Each row is a point. The last column is the point's height on a tilted bowl or saddle (a function of degree 2), plus a little noise. Count its main directions that bend up, bend down and stay straight.

Points, 18 rows:
[[ -4 -55 -44  10]
 [ 30  13  -7  -2]
 [ 26 -15 -13  -7]
 [ -9   3  11 -11]
 [ -7  23   5 -13]
 [ 15  25 -46  12]
 [-68  51   9  29]
 [-32  39  20  -2]
 [  4  34  52  26]
 [-50  -8   6  16]
 [-19  -7  12  -8]
 [ 95  16 -19  95]
 [-28   0  56  28]
 [-36  20 -18   6]
 [ 16  38 -31   1]
 [ -6 -30 -16 -11]
 [-51  17  -4  16]
 [-23 -18  -5  -6]]
Directions: 2 up, 0 down, 1 straight

Points, 22 rows:
[[-30  20  15  -7   5]
 [  4  43  12 -36  13]
 [ 45  25 -47 -19  23]
 [-10  73  48  31  76]
 [-41   9  11  -8   7]
 [ 21  44  18 -20  18]
 [-25  10 -64  16 -14]
 [  5  31  13  -1   2]
 [ 66  27  18  44  44]
 [-78 -31   2 -25  62]
 [ 55  26  27 -28  24]
 [-24  19  -1 -36   0]
 [ 54  43 -18 -24  45]
 [-29 -30  39 -69  37]
 [-28 -21 -27  17 -10]
 [ 23  -2   1 -56   0]
 [  6   0 -55  -5 -13]
 [ 49 -63  32  15  82]
 [ 41 -26  -5  -1  21]
 [ 38  26  34   6  10]
 [  6  39  75  41  14]
 [-29  -3   2   9  -7]]
Directions: 2 up, 0 down, 2 straight

Points (47 x 7):
[[-18  15  -2 -14 -12 -28  -4]
 [ -1 -19   8   5 -31   3   2]
 [ 28  44  36   0  30 -26  -7]
 [-22  -2   3 -32 -17  20   0]
 [-10 -19 -46   9 -25 -29  25]
 [ 51  11   7  45  -5 -29   2]
 [ -9 -31  -9  11  65 -23  -3]
 [  3  19 -10  27  71  65  85]
 [ -5 -18  24  -7  27 -20 -11]
 [  3 -13  54 -32  29   6  14]
 [  5  27 -20 -39 -31  48  12]
 [-64 -62 -35   9  -2 -30  55]
 [-13  -3  45 -21 -10 -13   7]
 [ 22   4  59  12   9   3  22]
 [ 62 -12  53 -23   4 -16  44]
 [ 28  -3  11   7 -50  33  -4]
 [ 15 -14 -40 -26 -12  21   8]
 [  6  15 -20  15 -24  29   5]
 [-29  -6 -37 -45 -35 -17  18]
 [ -3  31 -23 -16   8  26  22]
 [ 21  34  -5  -4  25   1   7]
 [-13 -83   4  -5  16 -45  40]
 [ 15  -6  47  38   5 -12  11]
 [ 13  36  -1  34  24  -4  -3]
 [ -6  19  21  26  24  10   3]
 [  8 -35  24  27 -63 -39  43]
 [-62 -25  22 -15 -14 -13  15]
 [ 12   9   4  25 -12 -22  -7]
 [ 23   7   7  13 -43 -52  10]
 [-15  -6  -7  31 -21  -6   6]
 [-34  -7 -19 -52 -65   1  11]
 [ 30 -32 -14  32 -34   8  16]
 [  0  -8 -62  10  -2 -12  33]
 [-95 -42 -81   6 -62  53  95]
 [  4  14 -45   4  -5 -26  14]
 [  1  16 -10  57  -4  -5   3]
 [-26 -10 -31  43  45  27  49]
 [-12  11  34  21  42 -76 -61]
 [ -3  24  27   2  18   5   1]
 [-41 -18   9  24 -50 -80  46]
 [ 15  19   0 -42 -24 -39  12]
 [  2 -23 -10  24  11  -8   7]
 [ 33   5  11  21  69 -12   1]
 [-15  -2  12  16  -8 -30  -7]
 [ 23   8  28   7  14  -8  -1]
 [ 32  61 -20  21 -32  35  23]
 [ 11  21 -10 -25  -7  18   7]]
Directions: 4 up, 1 down, 1 straight

Points, 77 rows:
[[ 23  -7 -61 -25  54  -1  18  16  24]
 [-18  -9 -15 -10   4  16  76   4  22]
 [-55  56  11 -21  13   6  31  51  36]
 [  3 -12  38 -14  12  52  57  95  70]
 [ 35   6   5   2   4  16 -45  -5  20]
 [ 55 -11  -4  54 -60   6  56 -51  54]
 [  7 -32 -29  57  36  55   1 -26  29]
 [-38  -2   6  39 -24  54 -10 -16  29]
 [ 13  12  35 -53  -6   1  12 -32  12]
 [ -8  37   1  46 -53 -51  -3 -66  53]
 [-28 -61 -24 -17 -16 -35  34 -39  30]
 [  8  -9 -19  44  65  75 -51   2  44]
 [-27  -1   2  -7  14  -8   2 -15   8]
 [-25  -1  -8   1   9  53   1  44  25]
 [ 28  11 -24 -30  32 -17 -24 -28  21]
 [-15  16  31 -38   4 -11   0 -43  12]
 [ -7  31   8   5  23 -45 -17   6  24]
 [-30  -9  -4 -16  11 -39  -1 -11  11]
 [-17   0 -18 -14 -71  47 -11  53  55]
 [ 33 -34  -8  55 -11  -8 -12  68  25]
 [-10 -36 -29   1 -40  13  16 -12  24]
 [ 11 -60 -62 -36  13  25  -3 -13  34]
 [ 11  10 -11 -15   8  15   7   3   5]
 [  1 -19  48 -48  12  -6  64 -37  17]
 [-13  25   8 -18 -41  49   1 -38  31]
 [-21  25 -17   7 -48   5  24 -27  23]
 [-55 -12 -47 -15  39  10   4  20  28]
 [-25  30  25  11   1  23 -18 -72  40]
 [  1  -7   3  14  21 -60 -30   4  25]
 [ 37  -3  38 -13 -18  -6 -65  13  34]
 [-15 -10 -75 -16  -5  -7  14  -4  24]
 [ 11 -17  -2 -19 -25   1 -50 -34  27]
 [-32  21   2  31 -10   6  41 -33  21]
 [ 29  24  55  51 -36 -26   8 -18  19]
 [  3  -8 -10  37  39 -27   1  32  23]
 [ 76   7  17  14  31  31 -14  36  38]
 [-21  -4   3  -1 -35  92   4 -23  50]
 [ 19  58 -30 -18 -36   9 -19 -22  27]
 [ -3 -39  14 -35  18 -39   5  25  13]
 [ 20 -26  31  -9 -57  -9 -25 -42  27]
 [ -3  -7  -6 -25 -46 -52  47 -44  28]
 [ 28  14  28 -29 -24 -12 -52  34  35]
 [ -3  37  19  59  46  18 -33 -67  55]
 [ 33   0   3 -56  31  -3  35 -26  15]
 [ 60 -44 -14   5  51  -4 -27   7  38]
 [-35 -11 -15 -43  50 -23  -6  18  23]
 [ 22  -9  15 -11  10  -6 -19  64  28]
 [-61   6  12  43 -46   0 -29  57  43]
 [  0  27  46  -1  26 -21  70  68  48]
 [ 23  81 -32 -10 -25 -32  18 -19  34]
 [-22 -12 -35  15  12  11   2  23  15]
 [ 22 -42  -7   8  33 -47 -13   7  25]
 [ 42  31  42  46  12  30  20  30  26]
 [ -7 -42 -90 -12   0 -22 -38 -19  52]
 [  2  15  -2 -64  13   7   8  19  10]
 [-17  31  80 -42  -6   6 -23  14  35]
 [ -8  43  35  48  -7  39   1 -38  31]
 [ 19 -16 -18  -8  -9 -12  23 -42  15]
 [ -8  38 -49  -3  37  -9 -12 -62  31]
 [ 72  22 -38  57  51 -35 -47 -30  56]
 [ 53 -40  17   2 -58   8   6 -32  35]
 [-10   7  27  14 -14  54  -2  42  26]
 [-28 -24 -13   5 -10 -58  -2  -8  21]
 [ 89  -5  22  34  68  50  12  37  66]
 [ 15 -16 -15  -5 -31 -29  25 -31  18]
 [-43   5 -35  19  12  31  33 -48  29]
 [ 17 -36 -10  35  60   5  21 -16  30]
 [-25 -11  26   9 -34 -56  22  18  13]
 [-77  -2  22 -31 -58 -10 -16  -8  35]
 [ 59  70   0  47  13  12  -6  23  26]
 [ 31 -10 -47 -42 -13  33 -44  32  39]
 [ 27 -42  14  16  -6  19  36  15  19]
 [-37 -24  16 -47   6   7 -70 -46  44]
 [ 21  43  -1   8  23 -42 -10  32  31]
 [-23 -21 -59  45  25 -14  47 -79  64]
 [ 13 -56 -46  23 -33 -48  10  -5  41]
 [ 18  47 -35  22 -27 -37  23 -45  35]]
Directions: 6 up, 0 down, 2 straight

Points:
[[ 14  17  37  -7 -22   8 -41  -3 -15]
 [-35 -39  69 -28  43  -7 -15 -18 -18]
 [ 32  -1   9 -13  18 -17  -8 -53  -3]
 [ -8  29 -36  23  53  37  15  22 -51]
 [-15  22  10   9  26 -33 -19 -44 -22]
 [-42  -6 -25   9  38  -8   8  11  -1]
 [  0 -15   5  -5  19  -4  28  -9  11]
 [-26   0  39 -13  20  28  -1   2  15]
 [ 15 -10  45 -14 -20  11  18 -10  -8]
 [ -2  30  -5 -14 -22 -59  -2  34   3]
 [  1   5 -34  -3   3  15  22   1   9]
 [  5  22  39  28   7 -14  -3  14   1]
 [ -4  38  -8   2  23 -19  -7  24  -6]
 [ 15  27 -10  21 -27   3 -50   2   2]
 [ 25  17  14  -7  45  16   7  15  -1]
 [  6  -1   2  23  -3  28  43  -9   8]
 [ 17  21  45  -2 -16  18 -10  -2  -2]
 [ 36  11  51  23  -6  -4 -40 -32 -14]
 [ -4  68  25  35 -16   5  49  29  12]
 [ 19 -17  12  43  14 -15   2 -70  12]
 [-31 -25  13  15 -19  46  -2  14  33]
 [-17  -9 -21  14  -2  20  10 -15  23]
 [-34  44  -7  28   1  30  36  -1 -11]
 [-11 -42 -14  -1  15 -69  -4  -3  -1]
 [ 12 -31   5   3  11  17 -16  -3   5]
 [ 36  10   1  28 -14  10 -15  -8   0]
 [  5  -2 -13   9 -13 -18  23   4  12]
 [-13   3  -9  31  11 -16  19 -14   3]
 [-19 -24  -7  95  11   3   4  -6  31]
 [  2 -25  20   2  14  14  13  -6   7]
 [ -3  58   7 -28   1  -2   6  32  18]
 [ 10  -9 -14  -1  11  28   9   6   3]
 [  7 -10   4  29  35  11 -63  51  10]
 [-37   3 -40  -3  -7 -15   2 -31  20]
 [ 45 -18 -20  -6  53 -10  11  -2 -30]
 [ 26 -15  -6 -21  -3  -1  -7  -7  -1]
 [ 23  16  31  17 -21 -52  20 -20 -15]
 [ -4 -33   7 -11   7 -42  17  28   1]
 [-18  34 -34   8 -15 -10  19  56   4]
 [-13  13  -3  29  12 -30 -34 -20 -15]
 [ 44   9  -1  -2  -5 -27  51  32  -6]
 [ 27  58 -47  28  -3  60  -3 -21 -35]
 [ 14  61  17   5  16   0  -5  16   4]
 [ -3 -47   5  22  30 -32  58 -31  12]
 [-21   3  -9  12  18  20  21  -6   9]
 [ 12   1 -16   6   4 -54 -16  11  -9]
 [ 36  -4  13   0 -51   5   1 -46  -2]
 [ 46  44 -19 -12 -40  -7  33  25   6]
 [  8   0  -3 -11  25  12 -36  10   2]
 [ -3 -76 -34 -17   0   9 -17   7  33]
 [ -7 -27   1  11  63 -25  13 -14   2]
 [ 14 -26 -10  24  19   6   9  44 -14]
 [-40  10   6   9 -41  -9 -43  37 -15]
 [ 23   9 -14  21 -38  10  41 -18  14]
 [  5 -17 -44  15 -48 -63   4 -18  31]
 [  2 -36 -20 -40  64  -2  -3  12   1]
 [-25 -43  12  24  -4  -6  -8  21  10]
 [ 27  29 -39  -1   7 -49 -12  20  -9]
 [  5 -47 -26 -10   6  11 -24  33   7]
 [  3  49 -26   7  12 -11  -2  14 -15]
 [-25  10 -36 -26 -62  22 -32   7  46]
 [  7  19 -13  32  -6  13  23 -17   4]
 [-14  39 -14  11  -3   4 -32 -24 -11]
 [-30  -9  40  12   5   4 -21 -42  -5]
 [ 30  58   0  29  20   5 -10  20 -10]
 [-30  18   3  14 -29   2 -22  26   0]
 [ 21  42 -39 -24 -12  10 -19  -5   3]
 [ -1  -6   9 -26  12   3   9  -3  13]
 [  1 -12  11  35 -13 -24  -5 -24   1]
 [ 94  -5  81 -13  16  33  17  66 -95]
 [-23  20   2  17 -26  29  31   5  19]
 [  3 -21  -1 -30   4   7 -40 -22   8]]
Directions: 2 up, 2 down, 4 straight

Points:
[[  4  -7 -70   9 -19  19 -27 -34 -18]
 [-13  68 -33  13   6  15 -42 -16  27]
 [-16  12  36 -31  12 -35  12   3  -6]
 [ 28 -25  -5 -51 -13  24   8 -24 -21]
 [-31   7  18   5 -34  -4 -15  24 -12]
 [-11 -25 -37 -22 -24 -23  51  -5 -41]
 [ 27  21  26  42  44  -8  35 -10 -38]
 [ 22 -41  -5  10   1  42   6  -7 -11]
 [ 32  13  13  33  44 -14  26  16 -35]
 [-42  -9 -41  22 -23  13 -13   7 -26]
 [ -9   3   8  33  -7 -34 -14 -19 -12]
 [ 15 -32  19 -37  31 -39  30  -5 -25]
 [-31  16  24   1 -35  17   8 -15  -9]
 [ 36 -33   7 -11 -52   9 -42 -20   3]
 [-40 -16  15 -68  13  -4 -22 -15 -11]
 [ 57 -13 -26 -24  -3  38  40 -19 -36]
 [ -5 -28  -8  20  37  37  23 -14 -18]
 [  6  16 -23  32 -25  43  13  44 -17]
 [-35  95   4  41 -30  53   5 -56   6]
 [ 29  18 -30 -44  -3   7  16 -35 -26]
 [-22 -33  -5  34 -32  45  15  32 -27]
 [ 24  27  20 -24 -29  44   9 -44   6]
 [  3 -34 -28  -8  20 -11  26 -32 -27]
 [-32   5 -25   0 -28  46  43 -20 -32]
 [  3  -7 -10  -1  -9  52  13  19  -8]
 [ 15  34  12  27  14  31 -49 -49  27]
 [ 18  31  11 -33  23   7  16  22  -1]
 [-17  31  53 -30 -21  -4 -19  90  -9]
 [  0 -35  39 -15  18 -31   6   8 -17]
 [ -2 -32  40 -59  -9 -25 -38   2   0]
 [ 15  10  34  84 -16   0   0  64 -95]
 [ 15   1   4  43  53   3 -51   5 -45]
 [ -7 -51  -8 -19  18 -36  -6   2 -27]
 [ 60  13  16  61   9  40   9  23 -39]
 [ 20   6 -14  25 -29  23  20  -7 -11]
 [ 27  34  19   5 -10  -5 -32 -54  31]
 [ 14  -6 -12 -26   3  10 -37   1  -7]
 [-33   6  -6   3 -40 -12 -23 -68   6]
 [-27  29  24  48   2  21  17 -30 -28]
 [-29 -11   9  -4  35  -5  28 -46 -14]
 [-50  16  -2  -3  37  71 -33 -26  -6]
 [ -9  13  -4 -22 -33   0 -50 -25  14]
 [ 18  -6 -17  14 -38 -67 -15  55 -23]
 [ 47 -42 -50  -6 -10   2   6  11 -38]
 [-44  39   3   4  -5   4  21  17 -23]
 [ -7   4   4   1  -2  -6  12   5 -11]
 [ 14  14 -35 -40  11 -19   1 -23 -22]
 [ 26   8  62 -18 -59 -10  30  -4 -24]
 [-22   4  -2  51  16  -9  -9 -40 -19]
 [-22 -17 -24 -28 -13  27  -7   5 -15]
 [ 27 -10 -23  16 -74  -9 -18  -4   1]
 [-65 -18  32 -10 -27  11 -23   0 -11]
 [  0  11  -7  18  12   9  46   9 -27]
 [-34 -13 -46   5 -37 -35   9  13 -30]
 [ 57 -10 -11  52 -32  29   3   0 -19]
 [ 39  28  13 -11  40 -16   3   9  -3]
 [-12  -2 -32  26  -6  20  18  23 -23]
 [ -8 -54   6   6 -32 -15 -62 -12 -16]
 [-65 -18 -18 -34 -31 -23  22 -17 -35]
 [-43  18 -16 -32 -42  11  -2  13 -18]
 [-48  -8 -25  40 -22  22   0 -31 -21]
 [ 15 -12   1  -4 -11  11  -7 -12  -3]
 [ 46 -44 -56  36   2  14   6   9 -38]
 [ 20   3  -4 -28   3   0  25  -7 -15]
 [ 54 -24  16  75  -2 -48  -1 -44 -57]
 [ 43 -21 -17 -22  28  -6 -20  13 -30]
 [ -9 -43  -3  33  -5   1 -57   8 -38]
 [  6  57  32 -37 -33  45  42 -20 -21]
 [-13   3   1   2  20   5   2  10 -12]
 [-65 -40  39   8 -24  11   1  51 -36]
 [-65  11 -36 -38 -37  45   7 -11 -43]
 [ 18  22 -29 -29   8   6  -9 -52  -6]
 [-41  18 -31 -33   8  -1   4  22 -28]
 [-21   9   3  49  15  15  31  -6 -38]
 [ 33  -3 -10   8  28  15 -12  12 -15]
 [ 27 -17 -62 -60   3 -23 -38  -1 -72]
 [-11  53   0 -32   9  13   7   7   5]]
Directions: 1 up, 3 down, 4 straight

Points:
[[-18 -14  37   0 -25  29  -3   4  -5]
 [-12  -2 -20  25 -15 -17 -51   7 -53]
 [  4 -18 -48   3  54  18   5  74   3]
 [-11 -12 -16  13 -17   5 -39 -10 -44]
 [-11 -12  24  10 -20  44  32  19  10]
 [-24  13   8 -26  19  32  -5 -31 -10]
 [ 21 -71  12  46  -8 -11  24   1 -35]
 [ 11  44 -43  16  13 -27 -53 -11 -60]
 [-36 -17 -45 -21  31  33 -40  16 -32]
 [ 15 -39 -16  -7  22  25   1 -27  -4]
 [  9 -17 -38  17  16  15   8 -39  -5]
 [ 20  50  16   1 -50  30  13  29   8]
 [-12  34  28   6  22   1  18  10 -20]
 [ 14  23  22 -23  12  33  10  33 -10]
 [ 22  10  54 -26 -30  16  -2  11  29]
 [ -5 -43  35  68 -74  -9 -22 -76 -11]
 [-18  25  -7 -31 -36   8  28  48 -37]
 [-19 -21 -31   4 -33 -30 -29 -18 -66]
 [-53 -21 -32 -14  32  56 -32  58 -41]
 [ 29 -29 -34 -11  11 -43  22 -16 -30]
 [-21   5  48   3 -17   2  21  -2 -14]
 [  8 -16  46   3 -29 -11   4  -5  -4]
 [-26  14  11  -4 -51 -18  18  26 -55]
 [-15  33 -39 -14   0  22  39 -10 -16]
 [ 37 -15   7  22 -26  46  23   3  49]
 [ -4  -3  11  -7   4 -25  16 -36 -30]
 [-12 -13 -45 -57  -7 -18   0 -14 -41]
 [  8  37 -12  -9  26 -17   4 -22 -27]
 [-18   3 -22 -11 -24  47  19 -25   7]
 [-31  24 -54  20 -25   7 -39  12 -55]
 [-10 -21 -13 -56   7 -53 -15  -3 -14]
 [ 21 -29  18 -11  -4  34  13  32  17]
 [ 34 -12  -7 -19   5   6  41 -64   5]
 [-18  35  -6  39  27 -54 -18 -17 -24]
 [  1  -2 -11  29 -13   1  85  23 -42]
 [ -1  -2 -25   6 -42 -41  35  53 -42]
 [-11  22 -58 -12 -43 -35  25  21 -60]
 [ -3   6 -37  51  23  52  13  12   5]
 [  0 -12   5 -31 -21 -49   5  11 -28]
 [ 42  22 -26 -10  28 -30  32  14  11]
 [ 19  -7  47 -15  43   2   3  12  10]
 [ 55  52 -54 -13  15 -10 -18 -39 -42]
 [-23  -1  -7  19   1  27  18 -54  23]
 [  6 -46 -20  22   2  24 -22  35 -24]
 [ 52  47 -62   4  26 -38 -48  26 -29]
 [-64   6  13  30  25  18  -9   5 -19]
 [ -5  20 -22  16  30  16  26 -19  -4]
 [-44  10 -24  -9  32 -49 -43 -16  -7]
 [  8 -34 -19 -17  -7 -16  22  15 -38]
 [-15 -46 -31 -42  12   2  14 -45 -30]
 [  6  20 -23  15  27 -56   3   7   0]
 [ 22 -10   8 -14   7   0 -58  27 -34]
 [ 17 -25   9  53  -6 -40 -24  35  -1]
 [ 43 -66   5  17 -17  66   3  27  63]
 [-13  -7 -22 -23 -23  -1  33 -55 -37]
 [-17  86 -46  18  26  37 -18  29 -86]
 [ 35  51  37 -41 -22 -27 -34  15 -14]
 [  3  12 -35 -25  95  34  -4 -69  26]
 [ 32 -38 -41   0  21 -28 -18 -12 -22]
 [-63 -20  15 -16   0  30  12  29 -32]
 [ -1  17 -68 -21 -38   6 -13  -2 -53]
 [-15  -4 -11 -24  11  42 -64   8 -67]
 [ 38 -12 -48  25  24 -19 -10  18 -11]
 [  3 -12  32 -42  58   0  10 -11  -4]
 [-21   0  20 -40  46 -30  -2 -13 -12]
 [ 16   9  16  26 -20  -4  -7   1 -13]
 [-28  62 -22 -38  18  74  -4 -21 -16]
 [ 11   1  39  -6   1 -17  23 -33  -6]
 [  7  14 -51 -51 -10  -1 -56 -22 -63]
 [ -5 -27 -18  -4  28  -6 -13 -23 -22]
 [-36  -8  26 -39  42 -23   8 -40 -14]
 [ 30  43  27   1  23  -3 -10  -7 -23]
 [-25  15  -7   1  26 -35  14  -6 -17]
 [  8 -58 -27  25 -44   8  13   0 -67]
 [ 37 -25  53   5 -23 -30 -26 -43  13]
 [-65  14  12  13 -31 -68  -8  28 -44]]
Directions: 2 up, 1 down, 5 straight
